Rows are points. Each copy is the shape, with its points in the same order, turned, moved and blurred by noise. Some copies are also mirrored. Which?

Shape (7 x 3):
[[ 11 -25   8]
 [  0 -20  24]
 [  0  -8  24]
 [-16   0  24]
 [ 13  25 -40]
 [ -6  20  26]
 [ 60   7 -38]]
Copy 1 (7 x 3):
[[-20 -13  18]
 [ -1 -20  17]
 [  5 -10  12]
 [ 13 -15  -2]
 [-33  33 -33]
 [ 23   4  -5]
 [-56  51   7]]
Copy 1 is: mirrored
Copy 2 (7 x 3):
[[ -8 -35   4]
 [-12 -34  24]
 [-17 -21  29]
 [-24  -7  27]
 [ 11  30 -22]
 [-10   7  39]
 [ 53   5 -28]]
Copy 2 is: only turned
Copy 3 (7 x 3):
[[ 13 -19  -1]
 [ 18  -7  14]
 [  5  -2  14]
 [  7  17  12]
 [-33  -3 -51]
 [-17  18  16]
 [-39 -50 -45]]
Copy 3 is: mirrored
Copy 4 (7 x 3):
[[ 23 -16  13]
 [  5 -20  14]
 [  0 -15  18]
 [-19 -10  18]
 [ 12  33 -35]
 [ -8  14  22]
 [ 58  30 -30]]
Copy 4 is: only turned

Shape (8 x 4):
[[-12  38 -38   6]
 [-17 -24 -14  34]
 [  5  25 -12   2]
 [-33 -25  18 -14]
 [-45 -34 -19 -26]
 [ 22  17  34  37]
 [ 18   8  -4  -2]
 [  6   9  30  -4]]
Copy 1 (8 x 4):
[[ 60  -8   0  16]
 [-13 -17  -7  26]
 [ 33   9  12   7]
 [-18 -21  12 -30]
 [ -5 -35 -22 -36]
 [ -5  30  49  32]
 [ 16  26   8   4]
 [  3  17  37 -10]]
Copy 1 is: mirrored
Copy 2 (8 x 4):
[[-22 -33   9 -34]
 [-25 -17   3  37]
 [  0 -12  11 -21]
 [-33  41   7  18]
 [-54  30 -24   8]
 [ 28  -6  51  19]
 [ 14   1   3  -8]
 [ 10  26  29  -1]]
Copy 2 is: mirrored

Shape (11 x 6):
[[ 28 -40  -6  24  12   5]
 [  9  14 -30  11  30  26]
 [ 24 -56   1  -2 -45 -38]
 [  6 -45   3  19  12  35]
 [ -7  -7  22 -15  16 -33]
 [ 23   0  -2  28 -16  22]
 [-26  27   2 -10  33 -45]
 [ -9 -45  -4  13  36   4]
 [  8  29 -37  53 -22  27]
 [-26  28  -6 -19 -24   6]
 [  7   0 -17  49 -17 -25]]
Copy 1 (11 x 6):
[[ 21 -40  -8  10 -28  25]
 [  8  -2 -60  12  -3  28]
 [ 10 -35  36 -26 -47 -19]
 [ -1 -47 -15   9 -35  58]
 [ -5 -10  17  -2  23   6]
 [ 14   6 -20  12 -47  36]
 [-20   9  -4  18  45  -8]
 [-11 -58 -20  18  -7  23]
 [ -3  34 -54  27 -57  22]
 [-41  41  -9 -18  -9  25]
 [  6   6  -6  35 -39 -12]]
Copy 1 is: only turned
Copy 2 (11 x 6):
[[ 10 -56   4  14  17   0]
 [ 13  -8 -35  -4  39   5]
 [-16 -48  36   0 -47 -20]
 [  7 -49  -1  15  15  39]
 [-12  -8  43 -32  23  -2]
 [ 19 -11  -5  30   1   9]
 [-29  20  22 -40  46 -18]
 [-17 -54   6 -10  38  19]
 [  0  17 -39  52  11  -6]
 [-16  34  -5 -20  -9  17]
 [-21  -8   4  37   8 -28]]
Copy 2 is: only turned

Shape (13 x 8):
[[ 27   8 -26   0 -23  -6 -29  -4]
 [-11  16  21   1 -16  11  31 -11]
 [-23   1  16   3  17  14 -18  -8]
 [ 35   1  -2 -41  -5  -4  -4   7]
 [-28  -3  16 -11 -22  19  41 -14]
 [ 17  -3 -32 -11   4  13  -7  15]
 [-14 -18  31  13  19  44   8 -13]
 [ -5  11   6  19  10  13  28 -17]
 [-26  -1  11   8  -7  25  15 -20]
 [ 31  19  -7 -45  -1 -15   5   8]
 [-17  -9  12  -8  -3 -15  32   3]
 [-13 -35  24  -9  33  20  14 -45]
 [ 41  -5   4 -23 -19 -21   5  19]]
Copy 1 (13 x 8):
[[  8   0  13   3  59   9  11   6]
 [-16  12  14   3 -18  25  36  -5]
 [ -5  -2  13  -4 -11  23 -19 -15]
 [ 25  -4  12 -37  25   4  27  20]
 [-30   1   0 -12 -24  42  44  -9]
 [ 12   2 -18 -16  33  21   0  22]
 [ 14  -5   3   3 -36  54  -4 -14]
 [  1  16 -11  17 -19  21  22 -12]
 [-17   4   2   3 -13  42  13 -21]
 [ 17  11   9 -40  22 -15  31  19]
 [-20 -16  -6  -9 -19   6  31   4]
 [ 19 -21 -11 -17 -34  33   9 -47]
 [ 19 -17  16 -16  24  -6  38  33]]
Copy 1 is: mirrored
Copy 2 (13 x 8):
[[ 13  -2 -20   2 -10 -18 -37 -21]
 [-12  40  21  10 -16   1  22 -17]
 [-32   7  25  -5  16   5 -11  -5]
 [ 31   1   9 -34  -8 -19  -1 -29]
 [-23  32   8  -2 -26   5  42  -9]
 [ 22  -3 -12 -16  10  -5 -11   0]
 [-22   4  39   5   9  44  17 -10]
 [ -9  25  15  25  11   9  20 -17]
 [-33  22  11   7  -9  15  18  -7]
 [ 33  20   3 -32   4 -36   2 -27]
 [-12  16  13   1  -7 -28  35  -5]
 [-29 -17  37  -6  20  30  36 -38]
 [ 41   1  19  -9 -24 -38  -1 -20]]
Copy 2 is: only turned
Copy 3 (13 x 8):
[[ 18   4 -27 -14 -32   1 -21  10]
 [  5  18  23  -8   3  19  31 -13]
 [-17   4   7   1  29   9 -14   1]
 [ 33   2  -7 -52  -3  15  -5  22]
 [ -6   3  16 -12  11  36  45 -18]
 [ 20   6 -36 -14   4  17  -4  26]
 [  3  -8  27  20  41  37   1   3]
 [ 18  14   9  14  20   7  23 -10]
 [ -8   2   9   9  17  27  17 -17]
 [ 34  19 -13 -60  -1   1   3  15]
 [ -4  -4  10 -21  13   2  43   8]
 [ 13 -38  18  -2  54  19   5 -22]
 [ 31  -2   2 -43 -22   0  11  35]]
Copy 3 is: only turned

Shape (14 x 9):
[[-35  21 -10   4  -6  19  12  32  21]
 [  7   6  21 -29  -1  -3  15  17  25]
 [-35 -29 -31 -14  26  -5  35  16  28]
 [ 10 -33  19   9 -29   4  -1  -8  30]
 [-27 -24 -34  14  27   4 -23  11  26]
 [  8   8  -7 -30  15  17  26 -32 -36]
 [  9  18 -19  29  16  16  -4  35  14]
 [ 24   1   9 -22  26  48  21  31   0]
 [ 20  -6 -36 -18 -25  34 -26  -5 -36]
 [ -5 -41 -11  10   3  -5 -23  23 -38]
 [ -6  11 -16 -10 -29  43   6   1  27]
 [ -2  -2   3   5 -35  -5 -16 -18 -24]
 [-11  10   2  19 -28  52  -3 -13  -8]
 [-32  20  33  11  -9  11   0 -11  32]]
Copy 1 (14 x 9):
[[-26  30   1 -15  12  31  -7   4   8]
 [ 13   8  14 -39 -17   2  -2 -16  18]
 [ -6  28 -37 -17   3 -16   8  22  36]
 [ -1  -3   0  17 -33  -6  -6 -42  39]
 [  2  22  -2  28  30  -7 -24  12  40]
 [  6 -40 -15  -8 -12 -19   0   6 -41]
 [-16  10  -3  -9  37  17 -29 -36   7]
 [ 19 -36  -5 -40  27  19   0 -19   3]
 [ -1 -41 -17  14 -22  21 -60  -2 -15]
 [-33 -34   9   4   3 -25 -51   1  33]
 [  8   6 -14   5 -16  43 -10 -13   4]
 [-26  -9  15  23 -41  -5 -33 -19  -6]
 [-23 -18   7  24 -11  41   2 -17 -11]
 [-10  25  38  10 -15  20  23  -8   6]]
Copy 1 is: mirrored
Copy 2 (14 x 9):
[[ 20  53 -15  16   4   1  25  -2  -7]
 [ 21  21  10  -4  -4   0  -3 -18  30]
 [ -1  47  13  37  30 -46  12 -21   7]
 [-10   0  27  31 -31   6  -8   6  25]
 [ -9  37  13  42  41 -13  -2  29 -13]
 [-24 -20 -25 -16  25 -14   2 -33   3]
 [ 37   9  -6  23  23   7  25  21 -16]
 [ 28  -2  -1  10  43  28  17 -39  13]
 [-19 -21 -45  29   5  18 -31 -12 -22]
 [-10  -1  28  27  23   4 -28  -7 -46]
 [ -6  25 -38  33  -8  14  16 -13  17]
 [-21 -14  -1  -4 -26   7 -19   5 -19]
 [-24   5 -29  17 -15  36  27  -5 -14]
 [-11  37   7 -12 -24  16  29  16  15]]
Copy 2 is: mirrored

Shape (15 x 11):
[[  0 -19  10  31  26 -24  -7  18  14  12 -29]
 [  5 -31  -2 -21  13   5  -8 -15   0  32  13]
 [ 11 -39 -14 -27   8  15 -34 -36 -22  -4  17]
 [-14   5  16   6  17 -17 -17  22  35   7 -28]
 [-23  -5  -2  37  -2 -12  14 -25   2 -33 -11]
 [  9 -19   2  14  -1  16 -15  -6  -9  14   7]
 [ 17   1  -5  -8 -22   5  17 -11  21 -15  -4]
 [ 32  14  -7 -16   1  19  14 -29 -24 -15   6]
 [ -9 -17  13  10  -4   3 -34  -3  -6  32 -26]
 [-24  14  -4  14   9 -17  20   9   3  11 -39]
 [ 24  13  -5 -10 -16 -32  10  -7   6 -16 -14]
 [  9  -6  27 -10 -20 -17  21   4  -1 -10 -13]
 [  7  11 -17  -6 -12  -3   2 -11 -22  -6  30]
 [-21  11  35  17  17 -16  -1  13  10   9 -25]
 [ 10 -10 -16 -15 -13  12  10   2 -18 -32   3]]
Copy 1 (15 x 11):
[[ 20  12 -38  24  31 -19  12   2  -5   3 -41]
 [ 26 -14 -13  -8  -4 -13   1 -18  -1  39   5]
 [ 38 -37   3 -18 -11   8 -27 -30  -9  13   9]
 [  4  27 -18  12  10 -39  -2   8   5  -4 -41]
 [  5  30 -18  24  22  27   0 -18  -7 -31   1]
 [ 17 -22 -24   4   6   3  -3   3  14  10   8]
 [ 16  26 -17 -22 -20  12  17   2   3 -13   0]
 [ -3 -11 -15 -47  -2  32   3  -1 -17  -1  15]
 [  2 -21 -32  26  -6 -13 -17   0  11  16 -23]
 [-16  34 -30  24   9  -3   4  12 -23  10 -22]
 [  9  15 -26 -17 -18  -1  27  -4 -26 -28 -13]
 [ -3   6  -3   2 -15   7  41  -4  -3  -8 -21]
 [  8 -10  -7 -11  -5   7   8   8 -22 -10  35]
 [-23  19 -13  20  23 -24   9   2   4  -2 -32]
 [ 25  -2   7 -15  -8  34   6  13 -19  -7   1]]
Copy 1 is: mirrored
Copy 2 (15 x 11):
[[ 26 -23 -13   4  26 -31   9  25   3 -12  -7]
 [ 17   3 -29  -9  25  21 -26 -13 -20   9  -3]
 [ -2  29 -34  -7  13  -6 -60 -31 -21   8  -7]
 [ 25  -2  -9   4   8  -8  11  38  24 -11   8]
 [-38 -10 -11   7  22 -35   9 -19  27 -10   1]
 [  2  -4 -15  23  10  -1 -23 -11 -19   1 -10]
 [-10   1 -15  -2 -12  14   0 -28  18 -29  -4]
 [-11  32   0  -4  -9   2   0 -51 -17 -10 -19]
 [ 13  -2  -3  19  29   2 -29  22   2   3 -25]
 [-14  -5  -1 -10  23  -5  30  25  12 -15 -19]
 [ -2   8  10 -20   1  -2  -1 -18  11 -49  -2]
 [ -1 -21  15 -20  -8   2  -4 -16  15 -15  -9]
 [-26  17   2   1   2   5 -13 -28 -28 -15  10]
 [ 14 -11  13  -1  17 -14  19  24  19   9  -1]
 [-28   9 -16 -16 -26  -7 -16 -23 -11 -16 -10]]
Copy 2 is: mirrored
Copy 3 (15 x 11):
[[ 19 -14  -9   7  -8 -30  -8  13  34  30 -15]
 [  2 -14 -11 -46   4  15 -18  -9   5  23  10]
 [  1 -28 -20 -45  18  22 -42   8 -23  -9   1]
 [ -5  16  10  -5   7 -30  -7  11  49  15 -12]
 [  5 -20   1  32  29 -22  -1 -19  -4  -4 -25]
 [  9 -16  -1  -5   2  22 -22  10   2  14   8]
 [ -3  -9   9  -7  -5   6  10 -17  11 -33   9]
 [ 20 -10  11 -24   1  31  10   0 -26 -28 -16]
 [ -4  -7   9  -5  -7   3 -49   3  15  29 -10]
 [ -4  11   4  11 -11 -22   9 -16  18  22 -36]
 [  5  -4  18 -10 -15 -26  12  -3  -6 -26  -1]
 [-17 -27  25  -6 -10 -10  16   3   4  -5  -4]
 [  6   5   3 -12   9   8   7   1 -37  -5   9]
 [ -5   2  27   3   8 -22   1   9  35  30 -25]
 [-13 -10 -14  -5   0  11   8  12 -22 -29  -5]]
Copy 3 is: only turned

Shape (15 x 12):
[[-32  14  30  11  28   8  11  12  17   8 -12  -9]
 [ 12  -2 -42   4 -26  -7   7  -1  42  -2  -5 -22]
 [  2  10  -5   5  13 -21 -15  32   3   9 -25 -18]
 [ -9   9  15 -17   6 -30  10 -17  16 -24 -42 -13]
 [-11   6   8   7   6   7   1 -11  26 -12  -2  -4]
 [ -9  -1 -16  10 -25  23  -3   4  -3  19  -8   2]
 [  7 -28  -5  14 -15   3   7   4 -10  16  -7 -14]
 [  3  13   6  -1  15  11  19   8   3  -1 -15  31]
 [ 30  28   1  11  13 -24  17   3  -7  -1   0 -14]
 [-15  -2  -8   2   1 -23  -4  -2   8  -7  14 -12]
 [-15 -22  -3  -2  10  23   1 -32  -2 -21   4  -6]
 [  0 -26 -34  10  -7 -15   9 -10  14  -4   5   1]
 [ -7  -2 -10  24 -10  -2  -6  42  -3 -18 -13  22]
 [  9  17   6  25   0   3 -18 -22  11  26 -26  -7]
 [ 16  -8  20 -20   2 -22 -11   3   1 -25  13 -12]]
Copy 1 (15 x 12):
[[ -3  -5  28 -11  25 -48   0  -9  16   1 -11   9]
 [ 23  19 -13 -22 -38  19  -8 -14 -13   3  21  27]
 [ -1  -9  10 -15 -26 -29 -16  16   1  19   2   1]
 [  7 -13  12  -6   0 -30 -18 -37 -34  29   2  -6]
 [  7 -10   9  -3  16  -3  -4 -21   0   5   5  24]
 [ -9  14 -19  -7  -5   6  -8  -4  25   3  -3  -3]
 [  5  18 -12  12 -14   2  13   0  18  12  19 -16]
 [ -3 -22  -5   2   9 -18 -10 -10   2 -29  -5  -7]
 [-24 -13   2  -1 -11 -21   6   7 -25   0  45  10]
 [ 19   1   6  -6  15  -1 -10   9 -13  16  18  13]
 [ 15  -1  20   2  28  28  -9 -23  12  16  18 -11]
 [ 37   0 -15  -9  -3  12  -9   1  -4   7  29  -1]
 [  9 -12 -11  25 -11 -16 -41  16  18 -10   3   5]
 [-22 -24 -15 -18  -9  -8  12 -20  17  31   6  11]
 [  2  -5  27  25   2   6   2  16 -33  21   4   1]]
Copy 1 is: mirrored
Copy 2 (15 x 12):
[[-11  17  14 -12 -34 -29  14 -21  20  -7  17   6]
 [ 11  -6   2  23   3 -11   0  60  14  -6  -8 -12]
 [-18 -12  12  -1   3 -31   4  -3 -12 -27 -10  -1]
 [ 26  16 -15   4  -5 -21  18  -4  17 -31 -21  30]
 [  1  14  -2  -5 -11  -3  17  13  23  -7  16   9]
 [-10 -12  15  -2 -10   5  21  18   0  27  -9  -9]
 [  0 -10   2  20   3   4  -5  -2  -7  22  -3  -9]
 [  3   6  -2 -34 -20 -17   4   9  -9  14   4  26]
 [  2  33  -9 -11   3 -20  -9   9 -30 -16  -2  -9]
 [ -2   6   5   0  -9  15  -6  10   9 -26  -2  -5]
 [  7  -1 -32  -2 -19  28  17   3  20   6  17   5]
 [  0  -7 -10  10  -3  15 -23  31  14   1  -7   2]
 [-32 -11  21   3 -12  -1   2  19 -21  -1   0  36]
 [-15  20   1 -13  26 -20  24   3  17  15  -8 -11]
 [ 26   3  -1  -1  10  15   2  -2 -14 -36  18  11]]
Copy 2 is: only turned
